Each row is a point. To make a cloud, some directions were put in groups of two or more. Within a group, all points are equally far from the middle, so they leave a hole (a ring in 2 directions, a hollow ball in 3). The other directions are filled evenly. Then the cloud was stretched, turned, moved and blurred a little. How many holes are there, and how many directions does each take, smallest first?
In the rows, 128 means zero.

Cloud (15 x 2):
[[107  77]
 [167 106]
 [148 105]
 [171  84]
 [126 114]
 [160 128]
 [110 117]
 [131 108]
 [ 90 110]
 [149 132]
 [168 110]
 [132  96]
 [ 92  89]
 [104  78]
 [141 130]]
Holes: 0

Cloud (21 x 3):
[[123 135  85]
 [144 127 181]
 [144  82 112]
 [134  81 119]
 [118 128 172]
 [122  83 123]
 [163 165 121]
 [172 159 156]
 [152 155 175]
 [153  92  99]
 [105 114 155]
 [172 149 167]
 [ 98 113 141]
 [120  97  90]
 [100 147 123]
 [138 154  95]
 [ 98 118 105]
 [113 158 153]
 [146 170 118]
 [107  94 107]
 [119  95 154]]
Holes: 1 (3)

Cloud (50 x 6):
[[ 80  97 132 145  85 179]
 [135 104 129 107 118 147]
 [135 173  82 139 134  82]
 [156  96 131 115 147  98]
 [121 109 120  97 149  98]
 [ 84 132 105 147  87 147]
 [101 124 157 134 104 185]
 [107 100  75 139 116 152]
 [109 131 125  98 182  82]
 [114 131 141 128 130  71]
 [122  89  77  74 145 144]
 [178 166 126  96 148  90]
 [178 153 124  97 189 123]
 [148 162 129 121 161 166]
 [159 128 120 120 126 108]
 [141 146 141 137  98 109]
 [ 93 120 156 136 139  92]
 [131 151 108  89 121 155]
 [130 136  88 108 100 142]
 [114 147 173 147  87  84]
 [ 82 107 127 129 112 120]
 [201 155 113 111 143  92]
 [122 130 112 141 196 163]
 [ 93 144 162 100 126 101]
 [153  95 105  99 116 153]
 [115 114 114 135  90  63]
 [144 182 134 151 158 136]
 [108 113  93 106 178 137]
 [124 101 132 105 161  92]
 [121 114  97 150 110 103]
 [166 161 129 127 188 120]
 [126 172 119  78 129 110]
 [ 85 140 146 126 124 130]
 [ 84 144 104 150 121  97]
 [120 127 125 155 114 179]
 [157 169 125 144 113 104]
 [134 134 108  66 169 148]
 [138 170 122 116 146 136]
 [173 152 145 130 100  78]
 [129 139 124 111 130 116]
 [143 150 183 128 144 116]
 [103 136 107  82 146 101]
 [153 145 122 114 194  89]
 [122 132 117 125 104 184]
 [163 118 133 110 100  83]
 [170 123 111  89  95 156]
 [123 184 152 138 163 129]
 [141 106  67 120 106 130]
 [108 118  91 119 134 131]
 [132 148  90  67 139  95]]
Holes: 0

Cloud (80 x 8):
[[144 103 146 170 105 136 121 159]
 [147 134  74 175 133 135 162 121]
 [ 98 135 110 129 148 118  89  81]
 [148  99 162  83 141 119 131 120]
 [177  86 111  88 153 128 125 124]
 [150 147 110 100  90 156 103  91]
 [ 80  99  94  92 127 123 118 123]
 [138 103 120  97 115 123 147  80]
 [184 103  95 139 141  90 142 150]
 [ 97  97 100 128 106 103 152 102]
 [166 111 125 120 125 160 156 156]
 [130 153  94  96  94 122 151  92]
 [132 127 101 181 138 110 136  78]
 [183 153 112 121 149 105 124 121]
 [169 109  90 103 148  69 113 111]
 [ 87 165 140 115 141 155 123  93]
 [160 121 123 126  86 185 101 132]
 [ 93 115  91 119 124 127 134 180]
 [149 141 129 146 109 191  94 153]
 [104 103 131 164  89 131 125 112]
 [ 88 135 118 108 158  89 134 124]
 [141  88  96  82 154  81 127 105]
 [137 153  97 116 149  78 146 161]
 [ 70 135 140 152 116 144 131  98]
 [ 77 124  94 136 132 145 146 140]
 [185 151 131 143 113 163  72 111]
 [161 124 143  90 143 160 128 147]
 [126 138 157 111  89 128 148 103]
 [136 126 170 173 118 129 115 138]
 [132 107 123 154 126 166  84 158]
 [132 166 109 121 107 164 166 140]
 [175 115 132  74 132 133 113 114]
 [167 148 167 148 122 130 107 132]
 [155 158 106 154  85 164 156 127]
 [125 156 102  87  98 145 104 104]
 [107  81 110 121  82 130 122 152]
 [136 122  53 111 149 144 149 129]
 [136 143  97  72  78 113 104 129]
 [140  96 132 150 104 132  76 158]
 [170 139  86 122 150  82 103 155]
 [104 133 143 128  89 100  93 132]
 [125 130 143 105 129 185 154 100]
 [190  90 103 148 122 117 123 150]
 [138 107 129 125 126 199 130 129]
 [176 154  92 154  82 138 110 115]
 [112 124 127 192 144 137 132 133]
 [117 127 165 189 119 150 137 107]
 [131 133  94 115 163  77 133 106]
 [138 162 120 105 123 129 163 168]
 [159 107  85 132  95 150 160 142]
 [159 146  77 160 128 106  97 147]
 [104  77  94  92 128 134 140 138]
 [184  93 116 119  99 101 103 110]
 [157 113  61 118  82 111 117 114]
 [134 130 141  89  67 118 122 118]
 [194 109  90  87 103 119  96 130]
 [160 129  89 171 168 119  84  97]
 [184  94  72 141 120 138 106 132]
 [134 115  70 104  95 126 144  92]
 [ 89 151 108 142 122 157 136 157]
 [111 102 130 149 126 148 153 160]
 [180 117  80 157 158 155 137 125]
 [156 124  76 132 126  93  88  95]
 [154 143 139 163 111 191 138 144]
 [173 122 115 141  68 149 125 141]
 [150 149 145 135  93 123 164 148]
 [154  91 148 149 144 132  75 113]
 [ 89 105 118 152 108 167 147 104]
 [110 146 157 129 146 146  82  88]
 [112 130 126 133  77 156  90 145]
 [153 167 108 164 102 155  88 144]
 [169 131 101  63 124 135 128 169]
 [130 146  59 169 107 146  96 114]
 [132 160 109  97 135  76 145 127]
 [178 127 106 170  84 162 129 116]
 [141 152 130 136  68 151 127  99]
 [183  97 106 145 167 126 121 121]
 [131 120 127 155 178 125  93 138]
 [106  97 102  92 147  74 125 107]
 [ 97 172 123 134 159 128 140 117]]
Holes: 2 (3, 4)

Cloud (107 x 9):
[[102  59  96 130 153 147 149 133 157]
 [124 111 152 143 135  72 178 135 159]
 [169 162 112 135 116 134 114 166 161]
 [151 152 124 126 104 125 164  82 154]
 [117 112 104  76 159 116 174 143 137]
 [121  99 115 158 159 154 168 193 158]
 [125 150 111  81 114 104 135  81 128]
 [145 117 129  87 107 107 143 161 168]
 [178 141 106 147 140 124 124 132 186]
 [160 117 138 176 122  97 120 140 136]
 [132 137 111 103 136 152 157 182 144]
 [146 115 161 111 151 163 172  80 122]
 [168 107 141 141 117 166 152 123 128]
 [141 159 141 140  99 116 166 119 127]
 [172  82 150  75 138 149 130 117 148]
 [117 100 164  90 135 128 166 162 169]
 [140 123 143 172 160  99 109  65 114]
 [166 169 142 114 162 105 113 135  96]
 [131 119 124  80 169 156 133 193 140]
 [144 139 100 121 196 126 126 163 171]
 [132  56 126  97 108 154 125 138 130]
 [138 138 142 119 159 121 151 161 178]
 [112 114 105  79 178 130 124 120 157]
 [ 98 142 127  77 140 105 139 124 121]
 [181 133 145  93 129 130 121 119 129]
 [113 155 111 133 173 137 194 127 126]
 [170  82 113 119 134 174 149 166 109]
 [143 150 101 158 158 117 126 120 184]
 [129 140 160 159 121 169 132 108 131]
 [127  83  87 107 127  68  96 116 167]
 [154  74 111 138 169 119  60 130 140]
 [120  76 125 131 109 149 115 132 108]
 [122 108 139 129 121 102  72  58 106]
 [121 146 137 104 159  82 125 163 121]
 [128 120 158 143 154 120  89 176 172]
 [ 99  55 117 133 144 135 151  87 120]
 [107 110 114 124 179 101  66 154 156]
 [105  77 161 110 114 129 122 161 104]
 [163 152 147 119 112 115 151 123 137]
 [140 126  90 130 149 120 147  79  96]
 [109 142 144  78 140 148 117 121 121]
 [112 147 155  93 146 148 146 157 117]
 [147 101  82 110 117 101  98  85 140]
 [153 122  97 134 100 132 140 107 121]
 [194 121 155 118 118 136 119 129 156]
 [110 107 138 121 123  55 137 123 143]
 [111  81 147 144 169 109 108 104 127]
 [135 137 158 121 128 159 113 170 155]
 [ 91  62 105  80 170  91 150 138 158]
 [118 115 136  98 167 122  57 151 121]
 [128 105 143 121 113 181 150 167  92]
 [ 83 126  94 105 131 104  89  85 145]
 [155 114 172 120 118  79 118  99 135]
 [168  95 105 138  92 114  97 158 147]
 [100  60 124 132 141 121 111 106 133]
 [187 110 163 123 146  96 117 105 177]
 [100  88 139 159 175 124 154 125 152]
 [114 114 115  82 179 129 168 167 134]
 [ 99  80 105 135 182 134 132 132 137]
 [151 125 122  97 117 121 168 124 179]
 [138 107 188 114 128 151 171 102 131]
 [ 97 149 127 164 158  88 106 148 133]
 [119 123 112 118 123 163 142 125 171]
 [149 125 162 103 126 120 157 133  72]
 [111 136 119  98 122  79 125 125 105]
 [135 102 124  76 143  93 168 169 123]
 [137  97 121 164 146 161 100 165 162]
 [147 113  88 155 170  82 102 138 146]
 [118 163 117 125  89 118 130 129 125]
 [159 102  94 114 165  89  84 122 129]
 [182  93 162  90 153 104 117 121 153]
 [ 81  75  88 130 146 127 156 144 134]
 [168 105 107 172 159 115  77 123 135]
 [189 157 128 113 167 132 104 128 119]
 [102  84 149 117 176 105 108 119 137]
 [137 152 114 147 147 140 193 170 128]
 [147 158 148 113 157  84 135 106 113]
 [165 144 159 136 158 119 172 113 105]
 [111 157 128 166 164 143 137 112 155]
 [128  41 137 121 139  92 128 120 115]
 [130 121 110 125 148 152  85  99  85]
 [135  90 133  85 168 173 153 183 124]
 [117 146  85 160 177 129 131 141 145]
 [130 120 168  93 103 150 123  86 113]
 [ 94 131 118 127 155  69 151 140  80]
 [136 193 137 140 125 133 117 142 149]
 [135 156 149 112 131 141 110 163 167]
 [172  91 168  99 144 120 170 117 138]
 [149  91 111 123 130 180 121 157 105]
 [125 112 171 145 187 138 161 123 113]
 [188 146 112 148 144 146 124 110 144]
 [165 120 148 103 140 173 129 142 107]
 [120 141 107  94 183 151 107 137 134]
 [153 114 119 106 166 119 187 166 166]
 [157 107 134  93 178 146  95 109 127]
 [135 145 115 160 161 127 111 151 187]
 [ 82  77 144 127 132  87 130 131 162]
 [143  69 143  76 160 124 118 101 130]
 [150  51 120 159 121 135 128 153 132]
 [161 138 110 111 120 131 158  84 152]
 [157 143 150 133  89 118 117 133  98]
 [155  86 146  83 182 151 121 134 162]
 [ 96  97 127  91 106 142 111 102 138]
 [116 123  66 117 157 113 120 145 129]
 [143 136 103 164 101 112  99  70 121]
 [148  56 164 104 154  94 119 146 125]
 [151 109 114  98 116 106 115 157  97]]
Holes: 2 (2, 4)

Cloud (91 x 9):
[[148 100 167 127  74 173 128 119 156]
 [169 128 128 132  95 119 168 140 141]
 [129 149 176 179  82 192  97 122 124]
 [107 137  68 133 127 178 106 104 118]
 [133  82 125 165  75 174 112 134 103]
 [142 111 143 183 158 137 118 126 120]
 [117 186  89 150  96 149 108 150 135]
 [127 156 163 117  94 158 145 157 114]
 [136  98 113 196  98 167 125 144 138]
 [136 149 159 159  95 156  84 135 135]
 [134 138 110  92 128 140  83 120 114]
 [144 149 134 106  95  52 153  76 136]
 [117 127 132  98  88 144 105 146 142]
 [100  82 131 111  86 125  96 128  89]
 [174 157 181 135 126 138 110 100 103]
 [122 172 101 170 133 150  69 106 109]
 [134 180 152  99 128 106 109 118 106]
 [ 94 159 154 151  96 162 162 111 142]
 [166 152 188 146 107  86 137 115 106]
 [133 102  84 163 106 146  87 118 119]
 [129 115  99 135  74  95 115 146 128]
 [143 108  92  93 133 100  63 113 145]
 [150 166 143 116  94 125  83 115 131]
 [112 161 155 127 156 146  81 119 123]
 [107 141 143 162 109 127 156 101 120]
 [134 166 143 103 157 163 131 102  99]
 [ 89 134 110 125  81 138 124 116 115]
 [123 111 138 148  80 130 138 153 131]
 [119 117 180 145 113 104 140  71 119]
 [149 148  95 184  87 147 138 148 146]
 [133 168  98 147 116 156 142 152 102]
 [157 126 201 144 119 149 102 103  82]
 [ 93 175 133 157  98 153 138 157 159]
 [ 88 161 140 141 110 131  91 183 113]
 [147 123 127 122 101 110  77 156 102]
 [ 92 120 124 179 112 130 132 104 109]
 [105 141  96 131 138 144 134  78 123]
 [115 106 128  92 123  96  60  96 135]
 [ 95  79 133 117 123 139  87  92 103]
 [109 150 127 136 128  98 142 101 159]
 [136 141 136 134 105 174 170 138 127]
 [ 90 165 180 122 104 108 142  97  96]
 [134 169  91 105 116 129 120 142 104]
 [ 79 123 120 100  91 162 125 117 127]
 [143 105 158 159  92 171 173  94 110]
 [155 159 167 122 119  95 149 110 118]
 [113 148 138 181  78 170 156 107  89]
 [125 157 164 134  59 184 105 108 150]
 [107 159 113 130 132 102 133 155 100]
 [138 104 126 158 115 147  93 159  93]
 [190 157 161 141 117  87 119  97  77]
 [127 164 160 125  82  73 106 134  94]
 [112 102 100 126 131 139  81 117 123]
 [135 134  94 143  91 143 124 114 157]
 [140 167 129 162 118 108 114 119 138]
 [111 100 152 110 163 154  93 125 127]
 [160 130 149 150  96 190 111 142 123]
 [103 103 110 130  93 171 136 117  60]
 [134 108 122 130  79  94  81 166 123]
 [148 111 113 129 104 178 126 114 145]
 [ 97 135 185 144  87 140  92  91 139]
 [126 138 153 166  74 128 132 108 131]
 [ 93 155 157 113  92 146  99 107  90]
 [153 113 163 141  98 137  77  85 117]
 [ 78 140 135 122 160 124 153  75 105]
 [ 81  90 170 110  94 132  77 116 116]
 [148  95 123 159 114 134 118 132 118]
 [142 167 157 129 123 105 164 129 151]
 [ 92 158 135 148 140 198 103  71 156]
 [ 96 135 111 116 148 194 120 106 104]
 [119 173  84 144 114 142  96 169 153]
 [106 150 153 117 102 145 127 160  82]
 [ 97 172 134 170  83  88 151 118 111]
 [104 173 148 151 136 153 133 104  98]
 [114 148 126 153 129 197 148 120 117]
 [146 138  80 105 104 156  61 106 133]
 [140 102 129 181 130 197 154 141 113]
 [143 159 116 204  94 157 127 128 130]
 [138 126 131 161 130  92 105 103 132]
 [140 161 127 139 109 146 114 126 122]
 [106 116 148 143 109 120 180 128 130]
 [108 142 126 103 127 116 117 116 130]
 [133 174 151 154  67 100 119 116  85]
 [140 147  86 162 119 172 130 146 150]
 [138 158 110 178 113 134 109 151 109]
 [143 101 138 156  81 152  95 121 103]
 [146 152 109 155  90 123 121 135 102]
 [139 110 111 184 104 140 124 123 154]
 [132 137 152 116  97 211 105 167  89]
 [ 66 159 130 104 126 164 100 103 117]
 [161 158 149 125 139  74 126 128  97]]
Holes: 0

Cloud (88 x 9):
[[116 111  77 125 114 141  69 154 135]
 [192 124  94 161 147 115  97 111 125]
 [161 122 130 151  94 149 113 180 102]
 [178 120 123 113 117  97 138  81 109]
 [142 106 122 138 115  85 123 131 168]
 [144 160 103 122 106 184  64  97 124]
 [ 92 115 132 104 123 155 147 110 102]
 [149 149 127 127 119  82 109  79 143]
 [197 147  77 128 127 143 118  88  94]
 [125 135 130 131 142 173  62  93 111]
 [181 115 110 120 141 155  69 108 135]
 [151 163 148  94  88  96 120 106 107]
 [102 183 114 136  84 120  93  97 138]
 [123  97 134 154 135 177 139 146  78]
 [133 132 150 130 153 163  85  74 132]
 [ 94 139 119 125 124 112 152 126  99]
 [145  81 159 134 101 142 110 117 135]
 [100  98 121  81 164 112 106 134  89]
 [131  72 134 160 178 108 137 122 130]
 [160 121 117 124 135 179  90  53 131]
 [124 128  99 165 155 129 150 138 144]
 [147 129 131 112  69 175 130 134 108]
 [160 123 110 101  96 177 132  60  96]
 [142 161  90 146 120 113 113  94 115]
 [170 112 121 134 133 106 113  86 128]
 [126 152 167 123 118  96 142 105  97]
 [167 127 131 140  90 101 157 102 146]
 [ 79 158 121  88 124 143 126  83 123]
 [146 124 142 128 139 144  61 105 109]
 [ 79 102 136  94 110 132 128 133 146]
 [153 157  86  97  80 146 130  83 136]
 [160  96 124  95 122 138 114 115 139]
 [138 108 122 123 185 120 110 147 104]
 [121  92  94 113 123 128 135  78  85]
 [186 126  91 105 123 103 129 108 134]
 [ 76 168 106  95 129 129 112  82 122]
 [152  79  83  80 148 140 105 129 116]
 [123 128 132 124 114 197 124 172 116]
 [143 177 122  98 162 143 118 123  93]
 [165 125 107 141  87 130 153  98 118]
 [168 140 143 125 131 149 173  80  97]
 [124 134 139  58 133 122 132 104 138]
 [144 143 129  64 109 115 115  94 149]
 [ 91 148 116 142 116 117 140  92 127]
 [109  91  87 129 123 131 104 132 172]
 [154 175 153 133 139 172 123 107  96]
 [150 126 141 108 117 138  75 101 119]
 [152 135 115 106 145 145  50 150 135]
 [173 112 140 141  80 160 161 143 123]
 [191 123 138 156 110 139 144 103 125]
 [107 125 116 115 109 174  98 148 149]
 [113 146 146 142 145 109 139 142 112]
 [141 126 125 177 116 180 121  90 139]
 [150 125 152  91 108 182  70 101  85]
 [126  61 141 127 151 195 144 130 111]
 [112  45 106 105 106 109 153 133 139]
 [126 120 138 150 149 198  97  89 129]
 [125  57 107 149 101 117 117 116 114]
 [151  75 103 175 123 169  92 116 131]
 [143 165 150  97  74 112 143 125 136]
 [121 119 111  99 130 172  87 131 150]
 [148 139 151 107 149 119 163  66 124]
 [160 156 115 106 110 116 156  69  90]
 [126 168 111 115 131 154 100 112  72]
 [116 101 143 137 124 180 167 111 107]
 [129 115  99 160 147 167 111  85 130]
 [156  76 139 136 119 160  84 128 109]
 [187 159 129  71  79 153 163  92 115]
 [153 100 137 119 128 129  94  95 106]
 [144 125 111 113  91 184 113 151 115]
 [118 130  92 112 107 107 152 153 129]
 [175 201 132 113 100 165 106  82 115]
 [145 180 108  80 107 146 126 133 121]
 [116 104 128 149 112 117  92  91 157]
 [155 151 121 110 129  89 145  68 104]
 [176 108 132 119 128 144  84 128 119]
 [129 153 143  98 108 158  71 104 170]
 [116  77 136 138 136 172  89 174 145]
 [129  91 138 132 114 154 104  96 104]
 [122 159 173 114 109 125 130 132 182]
 [148 161 124 144 140 178 140  87 120]
 [ 80 123 163 119 136  95 109  99 123]
 [ 93 108 125 151 102 122 117 123  97]
 [116 107 103 119 111  92  89  86 142]
 [167 139 106 124  97 163 105 157  99]
 [153 139 100 123 137 161 157  73 102]
 [124  73 142 153 127 163 117 110  99]
 [143 104 122 119 183 177 114  90 141]]
Holes: 2 (2, 2)

Cloud (106 x 9):
[[175 121 108 160 121 125 107 104 152]
 [116  98  85 104 126 137 102  92 135]
 [130 112 123 158 104 120 123 170 136]
 [ 93 118 135 137 109 110 143  99 118]
 [123 110 129  43 171 104 121 104 135]
 [ 77 125 122  98 150 162 122  93 132]
 [122  99 133  75 148 135 151  90 163]
 [132 106 119 168 127 166  76 124 150]
 [176 184 138 126 151 127 153 110 122]
 [129  75 139 102 148 130 109 104 164]
 [100  70 110 115 137 135 104 127 158]
 [160 123 106 164 134  99 101 137 134]
 [160 175 108 154 141 142 112 155 102]
 [123  96  99 143  99 161 109  93 155]
 [ 82 126 113  74 141 141 163 106 105]
 [158 120 124 136 105 164 110 103 126]
 [145 147 122 174 165 120 114  88 106]
 [125 111 143 182  64 166 122 154 139]
 [ 94 122 112  69 156 107 136  90 128]
 [128 109 134 157 116 156  92 122  95]
 [135 140 140 112  97 160 152 117 147]
 [169 185 100 136  92 138 123 113  99]
 [119 134  84  67  72 148 141 114 133]
 [116 140 110  83 115  86 114 143 148]
 [ 92 136 150 142 127 114 116 133 105]
 [ 80  77  78 107  87 112 148 158 141]
 [148 137 137 104 104 116 112 117  93]
 [151 129  97 123 168 131 136 145 142]
 [144 164 102 128 156 106 136  96 120]
 [148 135 135 143  92 169 147 105 165]
 [ 80  71 136  98 147 144 105 107 142]
 [ 83  78 114 141 115 139 165  92 143]
 [151 172 132 188  69 120 120 136  99]
 [ 71  88 102 134  68 108 108 138 158]
 [172 138 120 109 144 134 152 124 100]
 [112 143 121 165 149 112  86 144  78]
 [164 123 150 190 131 121 100 140 106]
 [152 125 142 138 130 130  99 154 119]
 [105  63 138 133 106 104 149 143 184]
 [123  86 147 106  78 113 146 103 111]
 [128 184 105 129 111 124 147 132  90]
 [133  97 107  94 147 112 118 143 119]
 [143 181  81 103 161 161 143  95 116]
 [115 145 124 159 146  88  62 152 123]
 [150 128 105  84  75  88 158 146 106]
 [169 158 113 156 119 163 150 150 133]
 [128 117 130 125 128 116 169 113 128]
 [ 83  80 109  87 148 117 142 127 154]
 [ 80  72 104  71 103 115 157 120 167]
 [132 192  96 130 129 184 129 106 124]
 [181 186 120 131 195 106 112 129 151]
 [125 211 124 156 138  97 102 124 132]
 [107 144 109 124 162 147 147 120 100]
 [155 156 138 174  73  97 138  94 140]
 [ 87 101  95  53 120  97 149 144 122]
 [138 122  61  77  90 146 131 115 145]
 [148 154  85 115 131 104  88 138  99]
 [101 154 122 111 149 119 133  93 114]
 [121 118 159 112 120  84 132 120 135]
 [169 152 111 180  95 125  96 116  96]
 [192 167 123 114 181 125 107  85 132]
 [108 184 112  89 136 121 136 111  65]
 [106 174 109 160 163 179 137 135 134]
 [132 166 146  76 160 127 109 112 125]
 [208 183 114 140 154 140 100 142 126]
 [156 137 102  82 142 125  93  90  86]
 [124 172 119 139 140 105 105 153  77]
 [182 125 115 121  86 112 136  75 101]
 [ 81 119 116 128 168 137 108  80 127]
 [130 144 123 164 143 192 118  84 102]
 [104 126  92 129 167 129  88 138 138]
 [126 136 119 155 111 123 151 134 114]
 [ 82 174 113 144 127  94 110 155 102]
 [106 149 127 100 145 154 143  98  84]
 [176 125 112  93  90 125 128  99 122]
 [142 138  87  94 145  71  98 136 109]
 [128  96  62  90 143 153 123 114 137]
 [149 160 108 148 168  95  92 118 140]
 [150 119 118  99 170  93  97 138 121]
 [143 104 131 142 111  61 131 145 123]
 [124 151 104 113 111  87 162 129 107]
 [106  79 130  70 108 162 183  90 132]
 [146 116 142 167 166 165  67  85 134]
 [ 64 143 108 124 168 145 119 121 132]
 [144 125 142 159 137 139 143 126 109]
 [154 164 120 155 105 112  94 165 105]
 [151 115 114 143 124 177  98 111 144]
 [121 106 111 147 110 114 146 142 117]
 [143 177 138 162 133 108 130 135 167]
 [ 97 107 139 162  55 152 120 120 150]
 [ 73 122 121 128  66 106 130 125 126]
 [147 162 117 131 143 152 115 178 119]
 [112 100  97  53 107 157 131 101 117]
 [132 155 129 110  77 116 130 153 124]
 [129 108 105 102 152 118 126 109 168]
 [ 91 135 103 141 156 155 103  95 144]
 [158 186 140 112 147 159 111 100 116]
 [165 120 109  99 104  96 163 128 100]
 [ 76  93 118 172  87 124 150 102 149]
 [122 109 142 147  95  62 110 139 165]
 [128 117 123 138 103 138 101 165 142]
 [159 136 153  78 116 104 145 135 118]
 [124 163  80 159 151 179 129 143 121]
 [161 135  99 130  76 148 130 108 121]
 [113 157  97 120 194 158 134 119 133]
 [114  75 125 195  98  90 129 139 154]]
Holes: 1 (4)
